Every row gives one point. The last column is the point's height on a tilted bowl or saddle (a function of degree 2), plus a little noise. Along how many of its main directions does it bend up, bend down or stay straight?
(in the rows, 100 means zero)

Points:
88 73 106

114 59 82

152 97 137

71 91 124

81 105 127

195 80 119

126 119 192

140 93 106

82 107 128

115 113 159

91 81 101
Directions: 1 up, 0 down, 1 straight

Points:
132 125 67 61

137 64 51 74

71 36 41 83

102 68 70 97

162 128 127 41

78 122 102 94

87 132 74 92

91 157 44 88

108 133 164 52

81 43 114 117

148 20 116 143

118 100 152 86

141 94 89 78

171 142 180 5

102 116 88 88

121 124 89 72

53 108 150 81
Directions: 1 up, 2 down, 0 straight

Points:
190 37 57 106 141

122 61 42 114 120

155 178 83 139 189

113 144 81 91 134

58 120 115 111 125

98 115 139 130 101

74 104 110 29 138

108 65 138 133 77

110 124 77 26 147

86 141 152 87 126

123 35 62 30 128

82 111 66 109 122

98 97 181 138 81

6 73 125 45 175

50 85 65 90 126

134 70 92 120 95

69 110 130 121 111

65 94 62 65 123

18 85 115 65 153

157 74 92 95 103

64 148 114 122 143

57 133 96 51 146

84 113 117 57 121

13 60 127 78 153
Directions: 3 up, 0 down, 1 straight

Points (41 x 7):
117 65 103 146 130 62 107

73 38 111 84 152 124 38

90 70 69 85 106 169 167

114 106 119 64 78 82 92

108 49 83 148 100 156 193

94 84 71 109 120 145 128

105 91 112 120 89 130 105

89 144 130 154 99 118 85

49 107 106 93 77 77 121

90 93 122 95 106 36 149

116 96 105 107 106 99 87

134 120 106 76 63 81 66

39 78 127 85 118 93 92

109 127 61 98 115 165 149

109 83 160 76 67 65 145

114 115 96 129 101 169 118

55 74 131 117 71 45 178

98 126 69 111 85 83 75

72 137 139 106 132 127 128

105 121 138 123 119 136 101

100 101 124 119 86 58 130

93 108 76 29 5 109 170

96 128 95 158 118 160 115

56 93 126 113 98 151 97

39 95 117 95 116 152 91

70 94 149 81 69 60 169

103 108 101 53 111 123 76

125 81 116 78 103 103 77

100 128 137 111 106 114 93

76 122 68 84 76 93 127

113 74 56 75 93 117 156

94 107 119 60 81 109 87

84 119 60 92 72 130 141

112 134 55 91 126 143 115

74 143 87 124 123 102 73

114 117 83 91 98 57 76

100 112 90 87 78 118 102

135 119 127 40 95 73 41

104 74 60 88 103 119 136

117 108 153 88 114 134 60

91 66 68 113 106 59 93
Directions: 3 up, 3 down, 0 straight

Points (62 x 9):
106 81 72 121 108 82 59 98 57

116 86 92 84 67 75 90 75 98

130 51 88 77 74 76 53 139 36

124 95 85 133 75 81 103 93 94

83 65 126 126 116 81 107 78 87

120 110 78 75 116 179 105 120 74

97 81 158 124 97 126 92 38 90

50 101 119 153 118 133 70 88 35

128 131 150 88 88 124 152 73 111

107 114 109 122 121 111 96 87 82

102 70 124 121 170 138 109 57 46

110 59 113 53 100 81 102 85 93

128 115 69 71 134 109 71 98 60

84 154 81 88 62 81 97 148 95

72 135 131 105 112 84 120 142 96

91 75 101 133 82 62 107 149 72

138 161 120 38 121 123 86 92 75

93 63 71 81 68 61 96 95 87

100 97 96 72 77 86 59 77 74

102 106 93 56 111 94 119 58 101

130 140 88 89 104 71 79 119 75

102 144 85 110 96 85 88 77 85

124 119 102 90 101 83 132 115 98

136 102 113 116 119 99 84 115 66

121 103 129 97 89 89 125 93 103

115 42 137 126 99 101 90 79 64

100 110 66 94 83 91 73 49 80

136 83 131 95 72 74 104 72 109

76 116 121 86 112 105 68 86 75

101 124 118 91 117 83 118 134 93

163 88 84 147 147 85 104 75 91

148 88 86 81 109 107 115 151 75

108 144 93 94 92 89 91 115 85

75 105 152 85 103 113 82 122 81

69 93 99 112 92 117 57 49 46

110 110 143 88 38 112 35 130 18

102 111 104 111 101 101 128 98 99

5 141 70 140 93 57 84 96 50

140 79 63 35 75 100 185 65 116

96 127 137 109 103 104 108 47 110

66 61 160 110 132 124 69 125 24

92 52 60 116 121 71 102 98 66

134 58 116 43 121 142 100 137 61

127 65 130 94 141 100 86 85 73

101 112 122 106 130 128 82 88 69

92 119 147 122 90 129 106 115 89

106 103 87 40 69 134 93 90 86

56 105 69 87 31 73 139 96 83

143 88 103 94 65 115 71 113 47

118 48 124 150 121 143 102 135 5

108 138 130 95 111 98 89 147 85

114 154 148 83 82 104 76 108 72

70 87 79 121 83 152 96 74 44

124 145 161 125 114 106 60 59 76

66 98 135 153 92 79 80 121 69

90 63 100 114 114 142 118 67 54

51 67 104 121 70 116 75 129 41

120 94 93 93 92 82 116 145 87

62 97 49 69 128 92 79 103 51

85 91 99 109 66 97 149 81 102

96 138 50 142 100 90 141 106 90

133 104 125 76 90 111 112 87 96
Directions: 1 up, 4 down, 3 straight

Points (73 x 9):
86 69 143 97 92 133 97 120 60

96 53 95 105 116 136 94 103 86

125 74 88 127 106 55 114 83 78

112 127 120 113 140 107 66 60 69

103 91 67 107 154 88 78 113 78

83 138 147 76 128 87 116 40 51

87 95 83 72 111 103 104 109 95

143 108 126 71 137 118 97 104 50

125 146 105 140 131 102 95 89 68

111 120 128 87 66 60 65 105 37

131 98 114 101 120 120 135 112 71

63 106 115 55 109 149 126 87 65

95 105 70 64 96 89 133 87 85

132 64 89 138 95 94 87 87 81

145 50 87 104 116 127 101 110 72

102 67 119 89 114 77 94 87 82

85 76 97 113 115 64 72 40 71

80 109 145 133 86 115 137 125 73

100 98 76 53 99 107 119 125 76

70 72 108 84 104 111 90 108 87

119 93 77 91 84 96 100 111 87

70 93 106 116 95 118 66 79 86

109 81 90 86 133 112 85 91 96

100 109 87 57 83 127 75 77 79

129 111 86 88 114 100 62 76 74

117 101 66 122 118 85 92 86 88

89 67 72 114 63 82 109 102 78

91 134 96 110 92 81 117 113 82

100 102 133 98 107 119 85 77 85

68 81 66 63 125 115 76 83 105

118 79 85 109 113 64 115 126 78

108 122 104 128 79 149 116 86 77

87 140 100 107 72 133 124 133 55

108 97 154 96 49 78 116 144 37

62 85 137 115 86 103 138 100 73

105 114 141 93 75 64 128 123 59

110 139 104 73 37 112 120 97 41

50 65 125 87 130 106 73 78 80

103 131 110 116 99 115 127 85 86

94 116 61 122 49 66 90 103 59

136 51 106 99 98 102 102 127 65

81 64 131 107 88 128 104 96 78

94 107 100 132 105 77 57 116 67

108 50 93 109 97 77 99 84 83

67 97 97 123 66 95 137 87 81

123 81 91 97 62 129 30 98 45

91 110 64 132 63 142 88 65 72

121 106 103 94 67 125 93 114 71

115 101 158 120 92 71 90 98 63

67 118 100 78 69 140 52 134 37

48 102 104 111 103 164 37 106 45

92 69 85 123 81 89 72 142 61

71 107 118 123 106 102 110 125 84

94 69 139 129 46 90 133 93 62

100 114 104 96 90 71 89 67 80

129 66 90 103 101 148 104 97 81

121 108 97 120 74 83 88 77 81

115 63 104 145 106 100 63 96 71

99 80 61 116 132 104 89 132 76

121 195 120 87 119 97 103 117 5

107 121 100 95 108 104 86 92 87

60 120 104 87 138 99 116 130 74

128 78 73 120 117 93 75 96 82

81 101 130 76 110 105 120 101 80

90 92 104 109 129 88 153 102 83

86 86 107 104 98 108 101 96 96

163 78 88 93 125 125 132 114 54

113 105 121 111 100 83 102 115 82

115 115 60 127 114 113 77 129 63

90 95 119 112 91 52 90 98 72

109 130 105 132 80 111 115 144 67

83 132 103 141 65 80 57 80 55

85 92 112 77 97 85 100 100 86
Directions: 0 up, 7 down, 1 straight

Points:
137 142 112 50 127 118 146 155 99

94 75 109 122 76 61 156 80 89

31 129 74 77 65 46 101 83 50

88 88 123 101 186 58 117 143 63

146 88 133 53 68 71 122 148 51

182 102 53 63 82 116 82 53 35

149 69 128 100 75 137 136 43 111

111 107 78 117 89 103 143 76 111

24 101 36 184 101 175 45 66 174

101 28 108 41 112 66 89 106 69

132 128 136 164 100 64 146 79 136

102 139 17 132 70 158 88 95 156

114 79 101 49 93 97 40 76 55

109 103 133 176 96 102 101 85 150

134 92 58 91 88 115 96 125 70

140 37 118 5 117 83 138 12 89

140 38 81 74 50 131 67 71 30

114 100 55 122 112 118 117 125 98

109 86 132 92 43 108 104 124 83

109 81 104 29 154 187 53 56 62

81 158 127 133 39 87 7 135 65

47 126 126 103 98 36 122 67 77

102 108 59 80 170 98 84 131 63

72 126 149 101 69 60 81 29 96

112 182 159 110 147 148 105 109 141

65 92 104 82 51 27 112 83 34

95 100 92 151 123 121 64 71 124

21 56 65 89 80 154 104 132 100

88 92 83 100 76 146 82 112 108

39 72 54 164 89 30 86 84 54

141 95 94 100 66 86 53 56 69

156 112 127 154 48 75 59 83 99

141 66 151 155 147 80 171 123 121

69 115 83 128 54 86 153 96 115

184 90 128 92 142 104 85 37 112

108 109 139 80 99 96 87 81 104

33 22 137 76 94 77 88 76 90

37 92 105 82 78 149 173 79 129

158 162 93 75 82 83 119 57 90

120 102 129 138 28 142 149 101 157

127 50 107 46 78 137 100 128 61

123 89 139 103 119 103 76 81 120

101 76 102 130 7 138 105 96 102

76 52 38 93 93 94 74 127 32

69 61 10 36 139 111 89 94 35

59 76 116 93 140 124 97 133 102

164 64 105 134 45 96 88 131 58

136 122 75 84 59 105 35 130 39

94 90 94 82 67 85 101 149 50

91 93 102 77 81 102 132 73 95

54 94 96 86 135 164 105 60 123

146 64 87 95 118 56 97 144 47

141 88 37 21 170 70 112 95 38

110 64 35 95 84 150 139 56 73

38 128 61 50 81 72 102 77 58

128 104 31 99 68 127 43 101 51

172 124 60 159 97 93 95 98 95

96 60 74 69 35 92 102 92 31

118 107 185 138 185 102 82 64 148

67 90 67 66 118 128 137 112 93

67 95 121 140 98 94 136 92 129

82 124 117 104 101 95 134 101 117
Directions: 1 up, 4 down, 3 straight

Points (78 x 9):
54 118 109 93 108 98 111 127 81

114 193 151 95 88 103 179 107 140

140 62 66 112 103 116 99 57 144

126 101 86 72 64 86 86 90 99

136 144 130 129 92 116 132 104 120

89 118 99 45 108 22 96 120 45

90 90 106 83 98 111 102 105 90

44 46 46 85 95 113 111 57 107

115 110 82 72 88 67 118 118 97

163 61 75 38 127 131 108 58 114

144 129 101 113 100 152 85 99 84

105 71 49 143 119 68 96 116 136

72 44 151 78 32 34 106 143 40

84 105 53 107 131 88 110 120 111

137 93 116 54 96 88 97 100 84

28 105 134 103 75 95 129 76 97

170 89 91 17 85 170 64 123 5

76 63 120 99 108 118 66 76 96

108 88 100 135 121 101 102 95 115

103 97 116 136 156 72 124 77 114

58 93 136 126 179 168 106 119 95

114 126 110 148 134 35 123 92 89

125 171 125 43 57 110 45 51 65

117 59 99 17 95 65 129 94 83

123 51 171 108 143 76 106 66 171

111 81 83 79 93 128 74 127 85

111 51 81 103 80 100 68 69 125

91 67 87 104 121 59 129 114 109

63 48 81 79 187 96 73 65 116

130 81 88 90 91 88 46 99 108

109 87 104 76 130 81 94 121 86

129 134 97 114 90 82 73 83 110

134 84 151 107 119 110 39 103 94

80 72 51 121 99 101 153 135 160

195 120 55 122 106 50 77 65 164

74 106 60 115 74 77 44 60 113

65 119 93 82 83 64 129 132 92

71 57 115 96 115 146 104 113 102

99 133 124 56 173 120 92 21 67

103 112 134 134 108 144 110 131 97

77 91 51 103 91 84 144 66 104

115 179 137 69 141 102 65 91 71

194 103 92 55 71 111 145 114 126

78 116 168 130 119 124 121 98 120

129 101 89 108 48 116 72 141 88

23 105 116 97 104 74 113 90 75

76 106 160 107 120 82 38 107 73

86 112 108 94 81 83 89 71 91

154 134 135 92 93 122 66 129 63

93 123 97 91 115 124 126 102 91

130 159 85 91 156 62 113 80 82

112 94 131 109 148 28 100 115 78

98 91 96 80 109 111 34 103 75

105 153 82 107 118 157 97 116 75

53 48 77 74 116 72 102 168 101

142 100 98 108 90 117 88 111 104

63 100 82 111 154 130 88 156 84

118 105 38 64 85 51 138 83 105

70 72 103 132 82 133 79 110 81

99 98 97 57 121 146 129 51 70

92 116 137 94 69 43 124 96 81

122 122 84 119 107 97 94 155 107

104 52 91 112 77 143 103 82 120

30 75 100 97 101 73 159 87 97

116 146 62 86 93 138 114 97 87

110 68 104 102 91 80 138 100 126

37 131 106 129 65 50 118 130 90

173 85 149 90 91 109 136 137 127

70 91 103 70 121 154 113 106 71

107 124 86 108 41 55 125 54 101

78 107 129 157 140 115 122 48 123

119 106 115 121 58 50 20 88 100

75 120 92 130 70 86 105 147 104

101 79 68 82 122 127 150 72 113

97 121 49 116 119 90 64 105 121

85 144 104 105 139 176 114 117 67

140 107 52 135 81 166 98 114 109

174 104 108 154 29 39 82 139 78
Directions: 3 up, 3 down, 2 straight

Points (61 x 9):
113 95 126 26 89 118 145 96 67

89 70 154 88 79 109 97 127 83

81 66 91 131 76 133 116 107 69

75 65 79 98 94 23 78 80 107

100 92 90 48 146 91 45 63 132

91 139 92 142 101 84 89 130 77

152 76 77 110 103 123 78 123 97

99 146 110 75 98 76 82 81 87

106 84 76 137 125 84 144 66 80

137 63 125 91 66 80 89 130 82

100 81 131 144 84 114 103 53 78

139 195 61 76 52 61 110 74 5

63 117 99 73 152 94 132 105 94

58 53 94 126 65 130 99 142 61

83 122 88 92 103 89 108 67 94

101 53 87 79 72 92 123 121 72

151 66 96 129 92 76 136 138 50

79 92 95 104 96 163 112 124 79

57 115 96 99 97 75 111 107 86

103 135 156 122 108 123 124 131 85

63 98 98 56 134 139 151 83 91

55 138 131 65 181 85 123 104 94

102 26 90 93 107 159 59 98 93

171 102 132 116 57 132 110 80 52

65 117 132 100 129 152 81 48 95

126 115 102 110 91 59 75 108 94

92 129 115 122 114 111 109 109 90

94 134 128 85 87 93 147 112 80

123 82 133 137 151 82 113 141 65

76 121 125 70 78 76 136 162 76

145 95 120 86 122 80 127 76 79

91 87 131 82 138 134 43 133 95

114 23 75 52 124 137 142 73 65

138 92 137 69 84 107 65 181 83

102 129 103 125 103 109 103 119 85

45 54 149 72 66 70 99 115 68

16 90 71 145 109 45 127 115 44

107 131 109 128 128 118 129 123 79

73 108 155 82 102 90 104 45 95

79 143 111 162 107 117 59 112 71

124 66 118 90 127 36 107 127 71

98 100 82 138 91 142 94 94 79

86 54 129 71 90 118 73 153 86

51 124 114 44 90 54 111 143 69

107 118 111 129 116 92 100 67 95

68 92 130 79 107 130 70 92 100

99 136 120 89 78 129 79 147 89

129 84 123 79 98 47 145 104 51

116 78 134 84 101 99 127 48 84

101 102 136 70 67 66 70 128 87

110 122 162 88 76 73 121 105 73

67 97 113 99 89 112 102 146 88

87 114 122 132 93 71 130 63 76

128 51 130 142 109 137 83 106 76

45 85 141 98 94 123 83 86 91

56 125 105 96 89 81 122 62 85

121 92 66 84 89 50 143 79 60

86 58 26 147 104 70 87 82 112

108 97 113 82 69 71 120 143 71

119 107 105 111 53 128 121 82 66

133 95 48 110 97 110 102 113 86
Directions: 1 up, 6 down, 1 straight

Points, 64 rows:
62 146 99 121 107 124 41 134 32

119 140 110 121 110 125 131 115 74

47 86 85 69 67 125 83 76 52

28 79 46 112 149 75 71 71 29

71 100 106 47 72 116 91 95 67

89 102 102 70 91 100 91 80 82

83 114 91 96 97 138 108 59 77

85 139 115 131 126 126 65 82 58

93 114 167 102 118 87 140 89 54

73 136 115 87 99 69 75 124 68

88 125 118 99 63 82 105 132 65

143 69 97 38 141 87 77 146 93

120 118 95 173 67 147 104 103 61

146 64 65 95 81 117 117 122 82

60 195 90 72 97 87 109 66 12

105 94 127 112 81 122 64 73 76

136 56 120 95 156 99 160 128 73

148 119 27 149 139 62 116 61 63

67 53 82 106 78 79 63 49 44

115 124 101 104 120 113 98 88 91

100 85 101 84 70 79 132 94 84

83 98 98 103 120 99 119 127 89

81 80 57 134 96 77 109 140 78

139 113 80 122 76 127 62 111 76

53 156 128 100 92 130 89 83 36

95 68 80 51 70 152 119 125 70

97 122 85 78 123 63 139 101 90

81 96 50 73 100 74 65 105 74

78 129 117 122 145 125 77 109 66

77 106 101 110 74 93 34 66 44

92 66 78 104 114 96 151 54 84

109 76 141 74 70 105 107 97 73

121 74 117 53 105 99 114 106 87

12 115 158 110 140 90 73 74 5

130 87 94 69 110 97 71 136 95

89 64 120 111 56 137 80 97 70

120 63 81 81 89 122 68 87 80

95 97 107 107 77 100 118 130 83

110 97 55 103 117 79 104 107 95

124 72 104 81 96 132 59 86 86

111 30 97 121 130 115 93 103 74

79 43 118 97 71 78 111 107 67

15 79 57 91 121 128 116 83 38

113 117 87 89 92 101 133 104 90

87 122 105 108 73 79 118 96 76

95 128 171 88 101 60 116 129 39

83 95 64 145 63 108 99 140 61

120 101 41 138 102 120 92 84 70

99 128 55 106 97 74 79 86 75

120 86 135 131 111 62 105 102 78

93 83 106 104 74 140 96 123 80

132 144 79 93 139 116 114 73 82

88 90 86 84 129 58 125 140 96

96 67 92 91 91 109 96 55 79

78 108 95 91 81 107 95 125 79

80 115 70 112 72 141 77 91 62

101 40 94 95 85 115 78 111 73

114 85 78 57 127 104 95 117 97

103 116 109 152 121 73 127 81 76

115 86 123 108 102 77 75 62 78

69 104 77 138 121 82 101 57 66

156 125 98 124 94 103 143 99 81

74 86 91 138 105 87 107 96 79

126 47 61 112 71 127 107 71 76
Directions: 0 up, 6 down, 2 straight
